Rows are points. The ring and each string are closed loops that go straight from each point to the next, and from the last back to the first. Before rounding, they use only three directions, however many columns there are. Count how often each string passes through the ring. Passing back the other way cancels.

Ring:
[[ 47   2 -13]
 [ 40  25 -20]
 [ 15  39 -16]
 [ -7  31  -8]
 [-29   5  -2]
 [-30 -18  -2]
 [-13 -40   0]
 [ 17 -43   2]
 [ 39 -28  -2]]
String (26 x 3):
[[ 41  -6  19]
 [ 19   5 -13]
 [ 28  34 -48]
 [ 40  49 -47]
 [ 49  45 -21]
 [ 46  25   8]
 [ 25   5   6]
 [ 12  21 -36]
 [ 21  26 -35]
 [ 24   4  -2]
 [ 43   1  16]
 [ 67  14  -9]
 [ 57  12 -32]
 [ 34   7 -43]
 [ 20  -2 -21]
 [ 19  -7  -9]
 [ 16  -4 -34]
 [ 45 -31 -26]
 [ 55 -45   4]
 [ 49 -41  21]
 [ 53 -38 -16]
 [ 35 -16 -34]
 [ 23  -4 -32]
 [ 22 -10   8]
 [ 48 -14  18]
 [ 58  -9  22]]
Times through: 0

Ring:
[[ 39  17  30   6 -29 -19  40  25 -29]
 [ 24  51  18  15 -28 -27  40  19 -34]
 [ -8  75 -12  13 -16 -29  26  -1 -31]
 [-27  71 -26  -1  -7 -24   8 -14 -21]
 [-39  49 -27 -28   0 -15 -18 -23  -3]
 [-37  19 -18 -51   1  -6 -33 -24  11]
 [-16 -28  -1 -63  -2   5 -33 -15  17]
 [  3 -49   8 -56  -5   9 -19  -7  12]
 [ 26 -54  18 -38 -12   7   4   6  -1]
 [ 42 -19  30  -9 -25  -8  31  21 -20]]
String, 19 rows:
[[  4   0   1 -23 -11  -7   5  -2  -9]
 [ 16 -36 -13 -12  -3   4  22  -5 -18]
 [ 33 -46   0  -6  -9   4  33   5 -22]
 [ 62 -44  32   4 -25  -3  51  28 -30]
 [ 66   9  71   0 -47 -22  45  48 -26]
 [ 35  39  53 -10 -39 -27  23  32 -18]
 [ 16  42  33 -14 -30 -24  13  19 -14]
 [ 13  58  24  -3 -29 -28  21  16 -21]
 [  1  27  -4  -6 -13 -15  16  -1 -19]
 [ -8  38 -32  14  -4 -16  29 -12 -32]
 [-34  83 -57  25   3 -25  27 -25 -38]
 [-52  99 -41  -7  -1 -28  -8 -26 -16]
 [-37  63  -8 -36  -9 -21 -24 -15   2]
 [-17  28  -2 -34 -10 -12 -13  -9  -1]
 [-16  -2 -34 -17   5  -1   4 -21 -13]
 [-34 -21 -39 -47  13   8 -26 -34   7]
 [-28 -40  -7 -79   4  11 -50 -24  28]
 [ -9 -52  29 -95  -9  11 -56  -7  38]
 [  5  -8  28 -52 -18  -6 -18   5   9]]
Times through: 3

Ring (10 x 14):
[[-13 -36  37 -11  59  11 -12  23 -28  64 -42  -3  27  38]
 [ -9 -15  34 -29  57  27  -5  11 -28  57 -44  -6   4  29]
 [ -3   7  27 -40  37  38  -2   6 -16  34 -36  -5 -20  12]
 [  2  24  14 -38   5  37 -11   9   7   5 -22   1 -43  -9]
 [  4  24   4 -25 -16  26 -28  17  26  -9 -11   6 -52 -19]
 [  1   8  -3  -1 -30   5 -49  32  42 -13  -2  12 -45 -21]
 [ -4 -14   1  16 -29 -10 -51  44  40  -9   1  17 -18 -12]
 [ -9 -29   9  21 -19 -15 -43  49  29  -1  -2  18   4   0]
 [-14 -43  23  17  10 -12 -28  46   5  22 -15  14  30  19]
 [-15 -46  33   5  40  -3 -18  36 -16  49 -31   5  37  34]]
String, 28 rows:
[[ -7 -16  22 -16  51  16 -35  15 -11  64 -42  -8 -14  23]
 [ -5  -4  23 -23  23  23 -11  18  -6  25 -27   2  -9  10]
 [ -2  14  30 -44  -2  42  31  15 -10 -18 -14  10  -3  -2]
 [  3  34  24 -62  27  57  12  -6 -14  16 -34  -6 -44  -2]
 [  4  30  13 -47  25  44 -20  -2   1  28 -34  -8 -59  -5]
 [  0   5   7 -18  29  18 -54  12  12  48 -35  -7 -51   2]
 [ -2   6  16 -23  -4  23  -9  22   9  -3 -14   8 -19  -5]
 [ -4  -6  13 -10  11  11 -35  24  12  23 -22   4 -22   3]
 [  0   1   0  -4  10   6 -65  22  27  34 -24  -1 -50  -5]
 [  7  23 -18  -2 -28   5 -83  24  58   1  -7   4 -87 -32]
 [  5  16 -17   6 -38  -2 -80  32  61  -9  -1  10 -74 -32]
 [ -1  -9 -10  17  -5 -13 -90  34  46  29 -15   4 -53 -10]
 [ -4  -9   8   1  -8   3 -40  33  24   7 -11  10 -20  -4]
 [ -6 -16  10   3   8   0 -46  32  17  26 -19   6 -17   4]
 [ -6 -28  -1  27  -1 -21 -80  43  37  31 -14   8 -23   1]
 [ -9 -37  -1  39 -26 -31 -71  57  45   4   1  19  -3  -4]
 [-11 -35  11  28 -38 -20 -29  59  32 -25  10  27  23  -3]
 [ -8 -15  24  -6 -30   9  14  43  10 -36   5  24  25  -3]
 [ -9 -28  18   7  13  -3 -35  36   8  27 -19   8   5  13]
 [-16 -58  18  32  40 -26 -66  45   5  69 -31   3  21  32]
 [-13 -42  22  13  33  -9 -41  37  -1  50 -28   4  17  26]
 [ -7 -12  26 -15  -1  16   4  30  -1  -4 -12  13  12   6]
 [-13 -31  39 -12  18  14  21  34 -21   9 -18  13  46  24]
 [-19 -60  43   2  81  -1 -19  29 -39  90 -51  -5  51  55]
 [-15 -35  44 -18  54  18  12  23 -37  49 -38   1  42  39]
 [-11 -19  40 -28  35  27  21  20 -29  26 -30   5  29  26]
 [-13 -30  43 -28  87  25  -5   9 -46  87 -58 -12  21  47]
 [-10 -24  36 -28  95  25 -25   4 -40 103 -64 -19   0  45]]
Times through: 1

Ring:
[[ 40  46   0 -16  13  19 -11   4   2  37  -3 -52  21 -37]
 [ 29  32  20 -25  21  10 -23  26 -12  27   9 -50  31 -37]
 [ 10  12  35 -25  23   0 -32  39 -24  16  22 -45  31 -36]
 [-20 -13  39   0  14 -16 -35  43 -39  -1  39 -22  11 -25]
 [-30 -16  27  26   2 -20 -30  34 -43  -7  41  -5  -8 -15]
 [-35 -15   5  55 -14 -20 -18  12 -38  -7  37   9 -32  -6]
 [-32 -13 -10  60 -22 -13  -7 -13 -20   0  30   4 -44 -12]
 [-23 -10 -15  46 -20  -3  -1 -28  -1  11  23 -13 -40 -25]
 [ -1   6 -16  22 -12   9   1 -33  15  24  11 -33 -25 -37]
 [ 29  34 -14   0   0  19  -1 -20  15  36  -2 -48   0 -39]]
String:
[[-17 -16   6   9  -4   1 -10 -15   5  15  25 -36 -16 -43]
 [ -1   9  -8  24  -8   4  -6 -14  -1  19  15 -26 -18 -29]
 [ 12  26 -21  30 -11  10   0 -22   3  26   5 -25 -20 -25]
 [ 33  44 -33  20 -10  23   8 -37  20  40  -9 -39 -15 -32]
 [ 43  56 -27  15  -4  22   3 -20   9  40 -11 -38  -3 -27]
 [ 79  90 -31  -7   7  36   4 -16  16  57 -30 -55  20 -31]
 [ 40  36  14 -42  22  22 -16   7  12  40   0 -70  34 -53]
 [ 12   7  27 -34  20   9 -22  14   1  25  18 -60  25 -51]
 [ 12  20   8   1   7   5 -16  10 -11  21  14 -35   7 -30]
 [ 46  61  -6   2  10  14 -13  16 -15  33  -5 -35  19 -19]
 [ 64  75  -6 -14  17  23 -12  16  -8  42 -14 -48  32 -26]
 [ 59  61   0 -32  20  27 -11   6   9  46 -12 -65  34 -42]
 [ 20  17  10 -24  13  15 -13  -3  12  32   9 -59  15 -50]
 [  0   5   8   2   3   4 -14   0  -3  19  18 -37  -2 -37]
 [ 18  32 -17  24  -7  10  -3 -14  -2  27   4 -27 -12 -24]
 [ 22  39 -37  41 -18  16   9 -37  11  32  -4 -23 -28 -22]
 [ -4   4 -27  33 -20  12   8 -48  23  26   9 -31 -37 -38]
 [-25 -25 -11  20 -17   6   2 -46  26  19  22 -38 -37 -50]]
Times through: 3
String, 31 rows:
[[ 60  68   2 -23  21  22 -15  20  -7  41 -10 -53  36 -31]
 [ 71  83 -13 -13  15  27  -8   9  -2  47 -19 -50  31 -26]
 [ 67  68  -4 -36  21  31  -8   1  15  51 -17 -69  36 -45]
 [ 29  25  10 -32  16  19 -13  -2  14  36   4 -65  22 -52]
 [ 11  13   8  -7   7   8 -13   0   1  24  13 -45   6 -40]
 [ 17  30  -7  19  -2   7  -9   0 -11  23   8 -26  -4 -22]
 [ 47  61 -23  11   0  21   0 -12   4  40 -12 -38   4 -25]
 [ 68  75 -26 -13   7  35   4 -21  23  55 -24 -60  17 -39]
 [ 41  41  -4 -24  12  25  -6 -11  19  43  -5 -63  18 -48]
 [  4   1  18 -20  11   8 -17   2   5  23  18 -54  11 -49]
 [ 19  26   1   0   6   9 -12   2  -4  26   8 -39   6 -32]
 [ 46  61 -15  10   4  17  -7   4  -9  35  -8 -33  10 -19]
 [ 70  82  -9 -15  17  25 -10  14  -6  46 -18 -50  34 -25]
 [ 58  62  12 -35  27  21 -20  28  -8  40  -7 -59  45 -36]
 [ 43  51  14 -20  22  12 -22  31 -18  31   2 -46  35 -28]
 [ 33  32  40 -47  35   7 -35  50 -22  25  13 -59  52 -40]
 [ -7 -15  51 -45  29  -3 -37  38 -15  12  34 -58  34 -53]
 [ -9  -9  31 -14  14  -4 -27  23 -16  11  30 -41  13 -40]
 [  3  13  16   6   8  -3 -23  24 -25  12  21 -26   7 -23]
 [  1  10  33  -3  17  -9 -34  47 -41   6  28 -24  21 -21]
 [-20 -19  65 -28  30 -19 -49  70 -49  -5  46 -34  35 -32]
 [-27 -30  61 -28  26 -18 -45  56 -37  -4  48 -38  27 -39]
 [-25 -29  45 -20  17 -11 -33  30 -19   3  41 -42  13 -45]
 [ -7   1  21   5   8  -6 -24  22 -24   9  27 -27   4 -27]
 [  0  12  19   9   8  -6 -25  28 -30  10  24 -22   7 -21]
 [  1   7  47 -19  26 -11 -42  62 -46   4  32 -31  34 -25]
 [ -4  -8  64 -46  36 -10 -47  65 -36   6  38 -50  47 -42]
 [ -9 -20  63 -56  35  -5 -43  50 -20   9  38 -62  43 -56]
 [ -6  -8  32 -21  16  -1 -27  22 -12  13  28 -46  16 -44]
 [  2  -2  34 -31  21   2 -28  24  -9  17  25 -53  24 -47]
 [ 28  22  35 -51  31  12 -28  31  -5  29  13 -68  44 -52]]
Times through: 4

Ring (7 x 14):
[[  1  21 -39  29  -8  38 -38  53   1 -20 -29  -1 -15 -13]
 [ -5 -12  -5  37   8  16  -4  70 -21 -26 -16 -12  -5  13]
 [-10 -23  21  19  20 -15  19  34 -25 -13   9 -22   8  17]
 [-11 -14  35 -14  22 -45  31 -31 -18  11  40 -30  20   6]
 [ -5   6  28 -30  12 -48  22 -66  -8  24  52 -29  22  -9]
 [  1  29  -1 -24  -3 -21  -6 -57   4  20  33 -19  11 -24]
 [  2  35 -40   8 -12  28 -40  12  11  -6 -15  -3 -11 -26]]
String (26 x 14):
[[  -9    0  -15   17    9   12  -14   37   -3  -16  -15  -10   -5   -2]
 [ -12  -18   -4   30   16   10   -2   62  -15  -25  -17  -13   -4   13]
 [  -8  -47   43   41   26  -19   41   72  -50  -24   12  -27   12   40]
 [ -16  -20    7   13   22   -9    8   31  -12  -14   -2  -19    4   11]
 [ -10    6  -10    0    9   -2  -10    4    2   -4    0  -14    0   -9]
 [  -3   -9   26    5   12  -26   22    0  -25    1   29  -25   14    9]
 [  -7  -30   62   -8   26  -62   56  -27  -38   11   58  -38   30   22]
 [  -2   -6   27   -1   11  -30   22  -13  -22    6   34  -26   16    5]
 [  -9    9   -8   -6    8   -7   -9   -9    4    1    6  -15    3  -12]
 [ -11   12  -12  -11    9   -7  -12  -17    9    3    5  -14    2  -15]
 [   1    0   39  -18   10  -48   32  -50  -23   20   56  -31   24    0]
 [   5    8   60  -42    9  -78   49 -106  -26   41   91  -41   38   -6]
 [   4   22   36  -44    3  -61   26 -105  -10   40   75  -33   29  -19]
 [   7   14   28  -15    0  -37   20  -50  -20   21   53  -27   21   -8]
 [  -1   13    1   -4    2  -11   -2  -15   -6    5   19  -17    7  -10]
 [  -5   34  -31  -16   -3    6  -32  -29   20    7    0   -8   -3  -31]
 [   2   57  -50  -19  -17   20  -51  -40   30   12   -4   -2   -9  -46]
 [  -4   45  -55   -7  -11   29  -54  -10   30   -1  -21    0  -14  -39]
 [  -2   20  -21    4   -2   10  -22    4    4   -3   -3   -9   -3  -16]
 [   8   22  -15   20  -11   16  -18   24  -12   -7    1   -9   -3  -10]
 [   8   30  -42   33  -17   45  -43   55   -2  -20  -28    1  -16  -16]
 [  -1   32  -69   39  -15   67  -65   79   14  -31  -58   10  -29  -21]
 [  -7   22  -58   31   -5   53  -54   67   14  -28  -50    5  -24  -17]
 [   1    4  -36   56   -5   52  -33  105  -14  -39  -45    1  -20    4]
 [   6  -14    9   54    1   18    6   88  -42  -29   -7  -14   -2   22]
 [  -1   -6    6   25    6    2    4   40  -24  -14    4  -16    2    9]]
Times through: 0
String:
[[  -6  -37   33   39   21  -12   31   68  -44  -23    8  -24    9   33]
 [ -13  -21   -3   32   17   11   -1   67  -16  -26  -19  -13   -4   15]
 [ -13    1  -21   13   11   13  -19   33    4  -16  -19   -9   -7   -5]
 [  -8   -2   -6   14    9    3   -6   28   -8  -12   -5  -14   -1    0]
 [  -2  -17   20   25   12   -9   17   39  -31  -13   11  -21    7   17]
 [  -5  -36   33   37   20  -13   31   65  -44  -22    9  -24    9   32]
 [ -13  -35   24   27   25  -13   24   55  -30  -21    2  -22    7   26]
 [ -15  -36   33   16   28  -26   32   33  -30  -13   15  -27   13   25]
 [ -11  -41   59    7   30  -51   54    6  -42   -1   43  -36   25   31]
 [  -6  -25   51   -3   23  -50   46  -17  -34    7   48  -34   25   19]
 [  -3  -13   43   -7   16  -46   37  -26  -28   11   48  -32   23   10]
 [  -2  -16   67  -26   21  -75   58  -67  -34   27   78  -41   36   11]
 [  -3   -3   56  -39   17  -74   47  -90  -21   34   78  -39   35   -2]
 [   2    3   42  -21    8  -53   34  -60  -24   24   62  -33   27   -2]
 [  -2    8    8   -5    5  -18    4  -18   -9    6   24  -20   10   -7]
 [  -7   20  -11  -16    4  -10  -13  -31    9    9   13  -15    4  -20]
 [  -7   34  -18  -34    0  -15  -21  -65   22   20   20  -15    5  -34]
 [  -6   20  -12  -13    3   -8  -14  -27    8    8   12  -15    3  -19]
 [   2   13   12   -8    2  -22    7  -29  -12   11   32  -21   12   -9]
 [   9   20   34  -27   -2  -48   24  -76  -19   30   66  -30   26  -13]
 [   9   24   43  -43    0  -65   32 -109  -16   42   83  -35   33  -17]
 [   5    9   42  -24    5  -53   32  -68  -23   27   67  -33   27   -5]
 [   1    3   27   -9    7  -34   20  -32  -20   13   42  -26   18   -1]
 [   1   -4   45  -15   11  -51   37  -47  -28   19   59  -33   26    4]
 [  -2  -20   79  -31   23  -87   69  -79  -40   32   90  -46   42   15]
 [ -12  -25   61  -27   30  -73   55  -59  -26   21   65  -40   33   13]
 [ -19  -10    8  -14   24  -26    8  -18    2    2   13  -22    9   -2]
 [ -10   -4    5    1   14  -13    4    3   -7   -3   10  -19    6   -1]
 [  -6  -11   16    9   14  -16   14   13  -20   -5   16  -21    9    8]
 [  -3  -34   45   28   19  -27   40   41  -47  -13   26  -29   16   31]]
Times through: 2

Ring (7 x 14):
[[ 20 -14  29   1 -26  -9 -53  10  31 -59   2  32  -1  23]
 [  0   0  78  13   9  18 -60  14  20 -29  25  37 -19  28]
 [-18  18  83  14  25  44 -43   6  -5   3  28  16 -20  19]
 [-18  26  30  -4 -11  53 -12 -10 -19  11  -1 -13 -10  -4]
 [ -6  19 -17 -10 -19  32   3 -16 -28  -3 -17 -36  16  -9]
 [  9   3 -32  -5  -9   0  -4 -10 -24 -26 -16 -39  36   3]
 [ 22 -12  -7  -2 -22 -16 -33   3  11 -55  -9   1  21  17]]
String:
[[ 28 -21  33  -2 -45 -15 -64  14  51 -75   0  51 -10  25]
 [ 13  -4  29 -10 -58  14 -48   4  39 -51  -8  41 -21   9]
 [  4   1  43   4  -9  15 -44   6  13 -31   9  19  -7  18]
 [ -7   3  88  29  65  12 -56  17  -9 -13  44  12   2  40]
 [-11   4 119  34  69  20 -70  23   2 -11  55  32 -15  45]
 [ -8   4 115  20  24  30 -73  20  25 -21  41  53 -34  35]
 [  5   3  44  -9 -53  28 -48   3  36 -39  -3  44 -30   7]
 [  2   4  45  -1 -23  24 -43   4  19 -29   5  27 -17  13]
 [ -4   4  69  17  31  17 -49  11  -1 -17  28  14  -4  28]
 [ -1  -3  98  29  54   6 -68  22   8 -26  45  31  -7  44]
 [  4  -2  52  12  15   8 -48  10   7 -30  19  16   0  26]
 [ 10  -3  30  -3 -31  11 -43   4  23 -42  -1  25  -8  14]
 [ 21 -11  16 -11 -62   2 -48   4  42 -62 -12  39 -13  11]
 [ 32 -21  -6  -7 -47 -25 -46   7  35 -76 -13  24  12  19]
 [ 24 -16 -20   6   8 -31 -26   3  -8 -53  -4 -22  44  23]
 [ 21 -10 -38   4  11 -27 -12  -3 -24 -43 -10 -42  54  17]
 [ 21  -6 -53 -10 -29 -15  -5 -10 -13 -45 -27 -36  42   3]
 [ 15  -1 -63  -8 -12 -12   8 -14 -33 -32 -26 -58  54   0]
 [  3   7 -50   8  46 -10  16 -13 -67  -6  -8 -87  72   8]
 [ -2   9  -6   9  34   6  -6  -6 -42  -7   3 -48  40  12]
 [  5   5   7  -6 -27  17 -23  -4   2 -28  -9  -1   3   4]
 [  4   5   9  -5 -23  17 -24  -3   1 -27  -7  -2   4   6]
 [  2   5   3   5  14   7 -17  -3 -23 -18   2 -27  26  13]
 [  8   2   6  -8 -37  14 -27  -3  10 -35 -11   6   1   5]
 [ 26 -12 -29 -11 -47 -15 -25  -3  15 -60 -22  -1  22   8]
 [ 35 -26 -23   2 -14 -43 -37   7  13 -75  -9  -3  39  26]
 [ 30 -23  10   2 -25 -28 -52  11  31 -73  -2  25  14  27]]
Times through: 0
String, 30 rows:
[[ 17  -6   7 -10 -51   5 -37   1  27 -51 -13  22  -4   8]
 [  9  -3  24   8   9  -1 -36   5  -2 -34   8  -1  15  22]
 [ 10  -4  26   3 -11   3 -40   5  11 -39   4  13   4  18]
 [ 14  -4  23 -10 -55  12 -44   3  35 -50  -9  35 -16   9]
 [  3   3  33   5   1  13 -36   4   1 -26   8   6   3  17]
 [  2  -2  63  20  38   4 -51  13  -1 -26  29  12   5  33]
 [ -1  -3  90  27  52   6 -64  20   5 -25  41  25  -4  41]
 [ -4   6  52  14  28  17 -39   7  -9 -15  21   2   4  23]
 [  1   5  48   0 -22  25 -44   4  19 -29   6  27 -18  13]
 [ -2   6  69  -2 -34  36 -55   7  34 -29  10  49 -37  13]
 [-20  17 107  20  37  46 -55  12   0   4  40  28 -28  26]
 [-32  25 115  31  78  52 -46  11 -27  27  52   4 -17  30]
 [-19  22  78   5  -3  55 -40   2   4   3  18  24 -33   9]
 [ -6  14  42  -6 -32  41 -33  -2  12 -15   0  20 -23   3]
 [ -5  12  32  -1 -15  31 -28  -2   0 -15   2   5  -8   6]
 [-19  22  44  10  30  41 -19  -3 -30  13  16 -20   3  10]
 [  1   9  21  -8 -35  28 -28  -4   9 -24  -7  10 -10   3]
 [ -7  21   8 -23 -74  54 -14 -14  11 -12 -24  11 -26 -17]
 [-14  28  -3 -18 -47  56   2 -19 -16   5 -21 -19  -9 -19]
 [-23  34 -17  -6   8  51  22 -23 -60  30 -12 -66  23 -15]
 [-10  25 -34 -17 -33  41  16 -23 -35   5 -27 -47  17 -19]
 [  3  13 -28 -22 -63  30  -2 -17  -3 -22 -31 -15   3 -15]
 [  5   8 -14 -15 -46  22 -12 -11  -1 -26 -21  -9   5  -6]
 [  0   9  -7   0   4  13  -9  -7 -26 -14  -6 -33  26   6]
 [  1   8 -26   8  38  -1   3  -9 -52  -8  -2 -65  53  10]
 [  9   1 -58  11  54 -24  15 -11 -69 -15  -7 -92  83  14]
 [ 13  -4 -42  11  44 -26   0  -6 -51 -25  -4 -70  70  18]
 [ 18 -11 -39  14  47 -36  -7  -2 -44 -35  -1 -63  72  24]
 [ 29 -18 -35  -3 -19 -32 -24   0   2 -62 -16 -17  41  17]
 [ 24 -10  -8 -18 -75  -1 -37  -1  37 -63 -24  27  -5   4]]
Times through: 1

Ring (8 x 14):
[[ 64 -45   6  25 -18  24  -6  34   7  12 -16  -1  -3 -25]
 [ 79 -44  -5  14 -21  52  -1  16  29  33 -59  18 -25 -65]
 [ 67 -32 -12   3 -19  48  -3   8  36  32 -60  26 -21 -70]
 [ 29   0 -20 -16 -14  11 -11  13  29  13 -22  36  16 -48]
 [ 37   7 -13 -15 -25  -4 -13  39   5   3   1  46  41 -35]
 [ 55   0  -1  -4 -34  -8 -12  62 -17  -3  13  45  50 -25]
 [ 58 -13   6   8 -32  -9 -12  66 -23  -6  21  29  46 -11]
 [ 54 -35   9  23 -20   3 -10  47  -8  -1  11   0  19  -6]]
String, 31 rows:
[[ -9  -4 -13  -5   4 -21 -20  11  22  -8  25  -1  30   3]
 [ 34 -12  -7  -1 -15   2 -12  29  11   4   0  20  23 -24]
 [105  -7  -3  -7 -55  30  -2  70 -16  20 -35  78  32 -73]
 [ 68 -14  -3   0 -33  15  -7  49  -3  11 -15  42  25 -44]
 [-10   0  -9  -4   1 -31 -21  21  12 -15  39   0  42  12]
 [  1   5  -6  -5  -8 -35 -21  38  -2 -18  45  11  55  12]
 [  1  -2  -7  -2  -5 -28 -20  29   6 -14  36   5  43   9]
 [ 39  -9  -3   1 -21  -5 -13  42  -1  -1  10  24  34 -18]
 [ 92 -15   2   3 -46  20  -4  67 -17  13 -19  56  31 -52]
 [ 10  -6  -7  -1  -7 -18 -17  27   9  -8  24   8  35  -2]
 [-27   4 -12  -6   8 -41 -24  15  15 -20  50  -8  46  23]
 [ 22  -7  -8  -2 -12  -9 -15  29  10  -2  12  16  31 -14]
 [ 81  -1  -7 -11 -44  18  -5  58  -8  14 -24  67  35 -61]
 [ 83   6 -12 -19 -46  24  -4  53  -1  20 -36  80  33 -76]
 [ 20  18 -25 -29 -17  -1 -14  17  25   9 -13  53  34 -49]
 [ 50   6 -26 -26 -25  28  -7  14  33  26 -49  63  12 -79]
 [ 90 -16 -15 -10 -37  52   0  27  24  37 -70  64  -6 -94]
 [ 69 -22  -8   1 -27  31  -5  30  15  22 -37  37   4 -58]
 [  5 -13 -14  -3   3  -2 -16   2  33   4   0   0  11 -16]
 [ 16 -21 -17  -2   3  18 -12  -9  46  16 -26   2  -9 -36]
 [ 79 -41 -14   5 -19  65   1   0  46  43 -82  27 -38 -86]
 [ 30 -30 -14   4  -2  27  -9  -5  43  20 -33   2 -15 -41]
 [  3 -18 -12   2   6  -2 -16   0  34   3   2  -8   7 -11]
 [ 57 -25  -6   5 -20  25  -7  25  17  17 -27  22   3 -44]
 [ 54 -26  -8   4 -18  26  -7  21  21  18 -29  20   0 -45]
 [  7 -17 -14   0   3   3 -15   0  35   6  -4  -3   5 -18]
 [ -1 -16 -21  -5  10   9 -15 -17  51  12 -17  -4  -6 -27]
 [ 24 -15 -25 -12  -2  31  -9 -16  55  26 -47  20 -15 -59]
 [-22  -2 -22 -12  13 -13 -20 -12  44  -1   9  -4  16  -9]
 [ 19  -8 -13  -6  -7   1 -14  14  24   5  -4  16  18 -26]
 [ 57 -13  -9  -4 -26  19  -8  32  12  15 -24  38  16 -49]]
Times through: 0
